Every row gives one point. Two turns around zero, p and q, are shown by what they do to some points. Write where each new point lands after one turn and then the other. Backwards means that the second turn is done in reverse. Each puzzle has new turns, and all numbers are rounded.
In the rows, zero is written as 128.

Turn p:
[122 115] -> [136 116]
[139 144] -> [120 145]
[189 109] -> [175 172]
[ 62 145] -> [81 79]
Turn q:
[221 138] -> [216 158]
[105 126] -> [106 121]
[104 147] -> [100 141]
[103 115] -> [106 110]
[107 114] -> [111 110]
Where do these land?
q, then p: [116 181] -> [ 74 132]
p, then q: [173 141] -> [129 175]
q, then p backwards: [89 81] -> [ 67 125]
q, then p: [134 109] -> [148 128]

Turn p:
[ 78 107 135 172] -> [115 163 135 187]
[ 90  93 163 174] -> [135 147 153 199]
[195 107 123 140] -> [157  70  98 131]
[133 152 149 103] -> [144 133 149  97]
[139 122 107 104] -> [109 109 121 108]
[126 147 118 149] -> [136 147 107 130]
[135 167 102  54] -> [101 126 134  45]
Turn q:
[108 143 124 154] -> [110 139 148 150]
[125  31 106 121] -> [ 85  74  56 118]
[118 157 145  93] -> [140 153 148  92]
[132 170  93 140] -> [141 172 130 160]
[156 138 173 133] -> [162 100 159 121]
Where do these land?
p, then q backwards: [113 157 154 140] -> [136 169 122 116]
q, then p: [ 93 130 130 124] -> [120 154 150 121]
p, then q: [156  73 127 152] -> [100  86 107 165]
q, then p backwards: [ 92 180 115 152] -> [ 63 127 151 134]
p, then q: [186 100 114  71] -> [96 89 77 79]

Turn p:
[189 200 146  93 126 160] -> [181 174 151  59 159 146]
[136 152 133 164 114 111] -> [149 156 143 160 129 128]
[134  90  99 168  87 179] -> [144 104  91 159 109 196]
[ 88 131 166  97 202  97] -> [ 79 105 161 111 171  62]
[125 104 102 115 163 111] -> [125  97 106 123 125  90]
[ 64 120 107 127 133 101] -> [ 75 134 100 156 128  98]
[162 100 143 131  71 136] -> [144 127 145 125  75 174]
Turn q:
[152 130  80 156 147 153] -> [123 140  87 168 126 163]
[158 117 101 116 155  60] -> [153  89  78 145 120  80]
[ 90 147  97 139  31 190] -> [ 37 140 185 139  86 180]
[119  64  86 125 176 121] -> [106 116  67 142 188 113]
[125 173 163 103 153 127] -> [166 152 130  82 107 124]
[133 161 145 124 112 176] -> [131 148 153 109 108 175]
[161  88 118 116 144 134] -> [137  93 103 135 159 145]
[120 116 157 148 128 107] -> [143 132 152 138 145 102]
[ 93 155 205 125 105  85] -> [155 142 197  94 113  71]
Where do these land?
p, then q: [ 91 157 170 180 128  52] -> [174 184 180 162 112  72]
q, then p backwards: [161 128 154 138  51 146] -> [147  82 196 155 112 132]
p, then q: [121 135 139 124 174 147] -> [144 129  99 113 161 111]
p, then q backwards: [163 100 124 148 148 114] -> [166 128 144 127 117  93]
q, then p backwards: [156 165  93 123  88 148] -> [127  79 131 132  73 131]
p, then q: [ 74 143 132 159 101 130] -> [115 193 134 146 121 129]
p, then q: [171 103 101  50 171 150] -> [105  44  86  81 140 119]
q, then p backwards: [ 87  92 111 103 163 136] -> [ 88 155 109  94 158 150]

Turn p:
[169 102 152 157 146 138 135 164] -> [154 119 143 133 177 108 164 149]
[112  83 113 114 114 127 112 158] -> [129 118 103 127 124 101 110 176]
[132 166 115 108 138  95 123 128] -> [114 171 118 109 113 134 137 110]
[ 96 146 124 144 148 113 114  89] -> [105 146 143 135 130 137  87  96]
[156 161 102 142 125 215 147 163] -> [145  94 133 111 150 211 166 164]
[102 170 159  97 128 111 122 129] -> [101 159 156 131  83 129 139 122]
[128 116 140 141 117 102 162 152] -> [131 135 109 166 134 109 155 131]
[110  57 111 104 136 121 119  31] -> [108  66 110 106 120  79  54  75]
[147 152 137 145 100 130 118 138] -> [166 144 138 134 119 145 139 130]
Turn q:
[169 139 139 131 152 132 107  94] -> [141 113 159 135 139 111 107  85]
[ 93 141 152 109 107 145 188 100] -> [ 90 131  96 125  86 113 176 105]
[118 132 110 105  86 168 169  93] -> [103 137  93 144  71 150 137  93]
[134 100 161 179  88 146 110 129] -> [ 89 133 163 177 117 118 111 160]
[107 172  95 120 159  94 112 169] -> [171 151  92 101 182 126 134 143]
[125 113 142 137 139 157 138 161] -> [125 143 156 133 127 148 158 145]
[111  86 110 185 132 120 146 166] -> [118 102 130 160 152 161 150 187]
[129 121 110 103 151  98  70 117] -> [140 120 132  84 159 128  76 124]
[168 149 132  84 139  92 112 122] -> [177 121 132  94 119  96 103 109]
Where do these land?
q, then p: [127 118 154 147 179  86  86 136] -> [ 89 145 154 107 149  69 148 137]
p, then q backwards: [117 112  87  91 133  80 137 147] -> [ 75 159 130 112  88 108 135 118]
q, then p: [127 119  96 124 102 125 103 112] -> [142 133 134 105 127 141  92 150]
p, then q: [ 91 161 145 162 152 133 140 154] -> [102 157 140 153 163 117 170 125]
p, then q backwards: [184 109  87 164 153 129 101  99] -> [128 159  92 105 185  98  87 122]
q, then p backwards: [162 128 128 107 147 173 154 107] -> [144 171 154 126 112 132 147  87]
p, then q backwards: [ 88  87 111 141 132 175 143 106] -> [130  82 101 166 124 100 115  90]
q, then p: [125 153 168 120 100 177 105 111] -> [127 163 156 157  89 150 109  95]
p, then q: [118 138 114 119  98  80 169 105] -> [114 109  78 169 131 135 100 111]
p, then q: [ 99 131 175 130  94 152 120 164] -> [130 147 153 167 114 108 147 180]
q, then p backwards: [169 152 142 103 119  97 151 167] -> [167 114 152 120  78 113 103 147]

Turn p:
[119 111  90 173 113 126 191 135  93] -> [103 105 110 176 150 118 161 173  86]
[107 160 126 132 144 137 190 169 116] -> [128 159 105 145 118 158 166 184 118]
[177 132 118  69 158 130 128 124 185] -> [166 155 126 115 117 146 170  55 145]
[155 170 103 169  67 147  95  96 157] -> [124 154  91 159 149 105  58  84  96]
[133 120 113 122 164  95 110  65 177] -> [148 139 161 143 176 107 136  77 175]
[168 166 101 177 128 173  76 163 105] -> [188 112  63 123 120 115  73 139  94]
[ 75  85 191 124 122 172  80 147  95] -> [102  83 157  54 121 166  79 165 132]
[142 113 135 147 101  70 156 154 137] -> [ 95 110 121 183  91 122 143 127 147]
[104 137 170 105 142 141 172  62  88] -> [122 164 214 121 146 133 140 159  97]
[100  86 133  63 142  88  83 165 128] -> [105 100 132  63  93 111 156 116 191]
Turn q:
[ 77 175 127  53  85  71 212  77 105] -> [150 153 150  44  42  49 169  87 126]
[120 197  90  64 122  95 171 123  67] -> [109 148 120  67 121  26 169 113 144]
[154  94  82 130 105 167 145  85 145] -> [143 114  66 164 107 133 136  89  99]
[186 107 164 161 120 137  87 137 174] -> [141 160 117 159 155 185  79 153  97]
[121 158 175 137 142 145 102 169 128] -> [ 92 137 164 106 165 160 122 152 126]
[147  61 130 110 141 136 104 152 156] -> [166 118 105 139 157 173  95 111 157]
[119 105 128 164 117 176  97 172 146] -> [102 102 107 144 146 196 130 152 135]
[117  96  82 114  79 111  98  88  96] -> [126  94  76 130  76  93  87 125 143]
[119 158 128 166 149  86 182 149 108] -> [149 136 166 130 128  94 184 174 128]
[112 154 136 138 171 116 104 129 175] -> [109 165 172 161 133 147 126 120 152]
[136 105 165 173 176 167 107 129 108] -> [120  83 163 163 177 153 113 136 100]
Where do these land?
q, then p: [101 100 110 131 188 174 106 152  97] -> [133  82 158 133 185 170 147 124 162]
q, then p: [ 98 102  78 140  94 128 107 156 122] -> [ 93 109  74 129 155 144 145 100 132]
p, then q backwards: [116 167 185  76  78 100 135 146 151] -> [ 85 181 127 109  93 110  95 106 189]
q, then p: [139 178 167 177 120 129 128  95 147] -> [118 137 133 121  94 125  90 197 108]
p, then q: [154 133 150 151 120 144 106  87 198] -> [ 90 127 148 186 129 128  88 100  88]
p, then q: [131 146  91  88 150 117 118 111  82] -> [166 167 136  92 133  85 131 140 138]
p, then q: [158 109  93 132 175  97 101 163  80] -> [210 149  82 125 130 126 123 150 141]
p, then q: [180 111 176 157 108 152 116  73 138] -> [111  88 151 145 139 129  58 135  77]
q, then p: [120 132 184  50  63 126 180 205 143] -> [144 204 131  53  94 142 198  76  86]
p, then q backwards: [113 129  63 143 189  77 141  95 127] -> [152 132  77 134 196  97 163 163  97]
q, then p backwards: [ 59  85  92 131 155 109 147 141  91] -> [139  69 130 131 177  67 104 151 122]
p, then q: [166 144 148 159  96 181 151 113 160] -> [ 72  82 122 156 146 106 114 132  88]

Turn p:
[117 109 161 126 133 110 119 107 110 117 144] -> [108 119 125 153 121 129 166 122 126 113 144]
[148 112 153 132 106 122 113 103 136 150 128] -> [134 116 155 143  96 117 145 127 132 145 146]
[ 98 131 155 137 115 143 120 104 127 110 121] -> [106 138 137 149 113 162 146 133 142 127 118]
[145 152 149 134 121 122 126 195 116 134 125] -> [119 117 132  68 131 132 124 161  98 121 143]
[141 131 145 112 111 144 164 116 125 138 137] -> [148 131 136 118 127 147 133 114 153 129 161]
[121 147  73 114 158 134 115 127 166 108 143] -> [117 148  98 151 148 109  66 123 127 132 111]
[133 145  31 108 130 123 111 125 117 125 133] -> [149 167  72 124 141  88  97 106 117 160  94]
[137 116 137 110 130 103 125 110 144 120  93] -> [122 138 154 133 108  99 131 117 144 103 118]
[126 136 123 121 125 109 131 113 113 182 122] -> [154 147 150 130 146 103 155 134 125 152 138]
[136 125 120 119 165 210 143 118 123 112 127] -> [155 135 127 145 138 190  88  86 108 114 124]
[100 101 157 160 112 110 130 209 128 117 131] -> [ 80  68 131  76 147 139 145 156 120 123 113]
[135 132 130 163 130 109 139 109 130 123 129] -> [146 114 120 146 120 123 137 155 143 118 122]
Turn q:
[122 150 107 108 129 124 166 129 146  91 148] -> [101 143 113  85 121 139 125 114 136 161 148]
[164 125 156 162  89 145 108 158 131 139 127] -> [160 112 132 165  90 108 124 144 166 134 113]
[169 106  90  95 121 161 162 141 143 113 114] -> [154 100 102  75 118 163 128 133 135 157 104]
[107 166 143  88 160 118 138  89 148 131 147] -> [ 67 135 146 101 140 110 116 100  98 131 121]
[135 108 149 162 148 116 115 134 102 142 141] -> [143 136 150 143 142 115 129 142 153  87 133]
[104 170 138 153 149 120 139 113 117 165 112] -> [128 167 167 133 128  97 133 136  89 125 129]
[140 121 111  92 110 156 130 166 110  96 127] -> [131  93  90 105 100 152 119 152 133 134 146]
[122 103 156 141 120  82 103 142 131 145 111] -> [141 127 107 168 152  91 149 122 137 105 125]
[131 108  98 133 123 141 104 153 138 131 138] -> [147 106 121 142 147 146 110 145 141 146 137]
[106 119 111 104 142 169 161 112 150  96 117] -> [ 96 124 126  94 128 176 152 137 116 156 116]
[102 128 142 149 117 105 120  94 103 164 140] -> [136 139 165 158 135 115 140  97 110 100 147]
[136 131 135 149 128  99  91 107 117 123 114] -> [133 154 117 165 134 124 112 115 127 100 117]
Where do these land?
p, then q backwards: [169 131 135 116 129  92 123 115 139 100 110] -> [150 151 169 129 120 113 129 139  90 127 131]
p, then q: [ 93 130 135 135 156 126 170 125 119 132 153] -> [112 144 146  99 156 145 122 161 150 136 115]
p, then q: [107 143 101 129 152 122 130 118 148 133 108] -> [123 158 115 143 136 109 116 152 120 125 109]
p, then q: [124 103 124 122 134  92 104 118 120 140 129] -> [140 158 126 122 140 114 154 108 128 114 143]
q, then p: [125 125 114 145 110  91 143 119 159 143 132] -> [164 140 139 159 135 107 127 145 135 123 146]
q, then p: [144 117 204 128 122 208 103 166 124 115 115] -> [ 87  66 155  60 120 139 132 129 165 141  79]
p, then q: [100 138 109  91 117 125 139 115 130 148 153] -> [114 145 164 118 155 107 108 119 112 144 125]
p, then q backwards: [143 157  94 135 145 124 128 142 133 155 149] -> [131 147  93 127 141 110 114 162 134 147 116]
p, then q: [154 101  96 119 117  96 148 145 130 124 100] -> [125 128  80 119 147 121 130  87 121 120 105]
p, then q: [118 132 153 142 120 166 129  91  94 143 126] -> [145 128 171 110  84 134 136 140 140 140 112]
p, then q backwards: [124 138 179 136 101 164 104 171 101  94 111] -> [112 134 123  94 141 185 160  95  99  90 116]
q, then p backwards: [135 121  92 137 132 130 116 110 140 108 149] -> [111 136 120 117 127 169 148 129 143 125 137]

Turn p:
[145 119 156 128 167 149 106 100 104  40 162 133 153 120] -> [112  97 130  98 158 161 157  95 131  72 166 182 103 148]
[161 123 173 105 184 108 149 101  93 117 153 188 160 105] -> [120 113 148  74 150 140  93 125 158 102 100 216 123 131]
[102 167  72 151  88 117  98 174 179 150 103 149 111 119] -> [114 171 141 192  97  95 136 158 141 123 146  79 157  83]
[125 121  84  83 175 144 173 203 133 175 144 100  80 120] -> [ 97 120 161  95 139  99 115 204 108 128  82  51 136 163]
[106 100 108 106 124 106 129 140 154 170 167 122  53 124] -> [ 92 117 123  95  80  87 124 146 119 146 100  72 102 106]
[171 104 157 184 183 114 126  99  65 109 171 131 173 140] -> [183  67 148  76 157 114 146 107 125 112 145 208 133 137]
[ 98 149  73  90 117 111 155 143 180 189 143  68 110  81] -> [110 159  98 104 136 119 121 157 109 131  82  27 167  85]
[ 46 149  88 139  96  85 169 134 145 123  77 126 107 136] -> [112 154 135 189  75 120 125  87 106 124  82  84 182 130]
[156  75 164 108 172 113 102 128 127 115 129 125 177 153] -> [157  78 115 103 144 139  70 123 142 101 162 151 109 152]
[130 100 168 143 128 197 122 111 119 129 162 153 177 152] -> [151 119 103  94 122 155 152 138 179 148 171 171 128 173]
[125 198 108 123  55 133 106 115 143 129 100 124 121 198] -> [120 207 104 185 111 112 128 115  79 169 177 131 137 130]
[141 167 127 178  71 132 146 104 190 107  58 129 104 152] -> [162 200  99 219 119 106 154  96 128 127 116 122 102 129]
[120  86  72  82 174 143 120 118  99 181 119 110  91  73] -> [ 77  54 106 116 150 131 123 188 116 147  72  97 139 105]
[119 175 210 165  86 157  73 122 117 114  91 111 132 135] -> [137 155 144 171 167 146 146  62 162 186 186 136 104 125]
[175  87 159 135 100 113 147 127  72  73 141 149 171 114] -> [177 109 164 109 116 197 129 120 115 106 132 193 100 125]
Turn q:
[ 81 110 127 146 105 126 186 168 173 134 110 118 173 178] -> [103  81  90 112 116 150 138  90 121  97  84  98 195 109]
[ 85 143  99 156 107  79  91 118 156 162  96  83 138  79] -> [129 139 155 152  65 176 123 132 144 134 126  45 118 151]
[112 102 174 115 153  76 150 168 170 140  67 115 160 198] -> [124 155 127 104 165 145 125  92 144  62  91  87 219 125]
[162 148 117 179 109  85 175 119  93 177 162 145 169 181] -> [134 101 144 128  77  78 132 119  98 131 180 140 219 116]
[149 113 122  79 105  94 140 182  78 111 141 126 130 124] -> [151 142  96 124 131  92  54 159 102 111 113 132 135 118]
[ 78 106  99  99 170 137  97  74 106 151 144 114 148 109] -> [ 82 144 151 140 128 195  93 117 109 154 161 145 107 156]
[172 164 175 164 112 124 178 101 105 171 156 100  71 130] -> [139 139 158  53  76  72 180 153 116 118 161 145 126 123]
[130 162 124  96 117 108  74 170  97 170  81 114  89 199] -> [158 160 172 119 126 113 100 164 152 129  60 143 184 194]
[ 77 105  92  83 112 148  79  63  78  71 131 136 137  93] -> [106 107 153 175 135 161  55 101 118 134 133 163  39 152]
[143 156 113  89 141 128 175  99 180 113  90 193 130 103] -> [ 66 152  94 161 158  69 158  85 143 133 126 103 107 138]
[179  73 135 108 131 160 134 156 167  73 135 155  80 100] -> [160 118  80 103 213 100 140 134 132 143 120 113  72 106]
[ 73 141 181 129 163 140  76 160  76 150 161 154 117 144] -> [106 144 190 133 143 165 111 192 129 131 101 183 149  86]
[ 97 100  80 166  77 153  94 136 161  72 178 160  87 106] -> [139  21 127 154 153 135 130 162 132 163 116 103  66 118]
[153 147 159 174 172 119 182  66 128 107 104 106 121 105] -> [129 160 143 121 114 116 200  87  97  81 177 126 100 122]
[146 152  92 189 178 170 163 157 154 100 160 144 105 106] -> [134 105  84 156 145 127 219 164  84 149 138 133 115 113]
[159 157 135 100 136 153  72 137 178 131 146  85 171 112] -> [147 153  79 139 118 173 132 146 208 137 151 138 126 141]
[182  96 153 104  87 177 109 101  76 143 114 129 150 108] -> [171 154 131 101 114 109  85  79 147 171 137 179  97 105]
Where do these land?
q, then p: [118  89 163 161 107 128  89 124 139 175 191 119  68 119] -> [114 129 146  70 141 159  79 164 164 153 125  72  83 143]
p, then q: [ 98 161 102  86 129 103 142  63 191 121 107  80 147 187] -> [142 104 145 209  82 146 103 123 100 128 160 154 130 211]
q, then p: [162 142 113 143  71 168 100 170 132 126 118 103 142  70] -> [157 156 112 168 130 111 140 187 109 148 104  99  91  77]
q, then p backwards: [120 145 103 138  96 119  64 170  80 119 126 150 169 161] -> [128 106 113 146 127  94 141 144 104 163  50 169 167 132]
p, then q: [139 104  75 129  85 182 179 111 107  66 126 112 105  95] -> [138 110  96 108 110  97 162  90  57 122  61 170 116 119]
p, then q: [106 173  95 138 144 162 122 104 154 151 165 176 113 145] -> [ 71 106 106 167 100 112 111 143 123 103 117  86 165 125]
p, then q: [115 182 162 128 117  92 122 158 123  77 130 152 138  79] -> [ 91 141 144 140 125 139 169 121 169  93 139 156  73  88]
p, then q backwards: [126 129 132 159 168  95  82  78 156  92  79 164  98 154] -> [139 165 120 104  97 137 157  90 115  55 121 180 172 134]
q, then p backwards: [169  75 104 109 144 108 164 154 195 147 133 127  86 107] -> [128 142 127 108 145 168 122 122 163 172 163  38 120 133]
p, then q: [ 78 147 180  97 185 156  72 168  82 162 152  89  78  79] -> [ 53 168 144  49 150 230 113 133 130 110 134 109 139 124]
q, then p: [120  75 176  92 111 118 162 112 124 134 102 162 100 135] -> [ 69 102 111 122 163 137  81  79 126 120 112 129 127 110]
p, then q: [164 156 110 110 154  82  99  73  72 118 101 147 171 151] -> [122 137 173 203 168 125 101 127 104 175 155 152 127  85]
p, then q backwards: [148  70 148 129 141 154 175 110 190 122 159 115 165 172] -> [181 135 113  94 100 130 134 139 149 102 122  33 110 136]
p, then q: [ 67  97  95 119 170 145 173 159  83 160  88 110 182  89] -> [169 142  90 126 145 201 120  47 147 130 106 145 182 101]
p, then q: [191 174 162 182  98 108 175 166  92 150 143 115 157 178] -> [146 198 141 119 126  44 137 152 164 122 170 175 172 110]
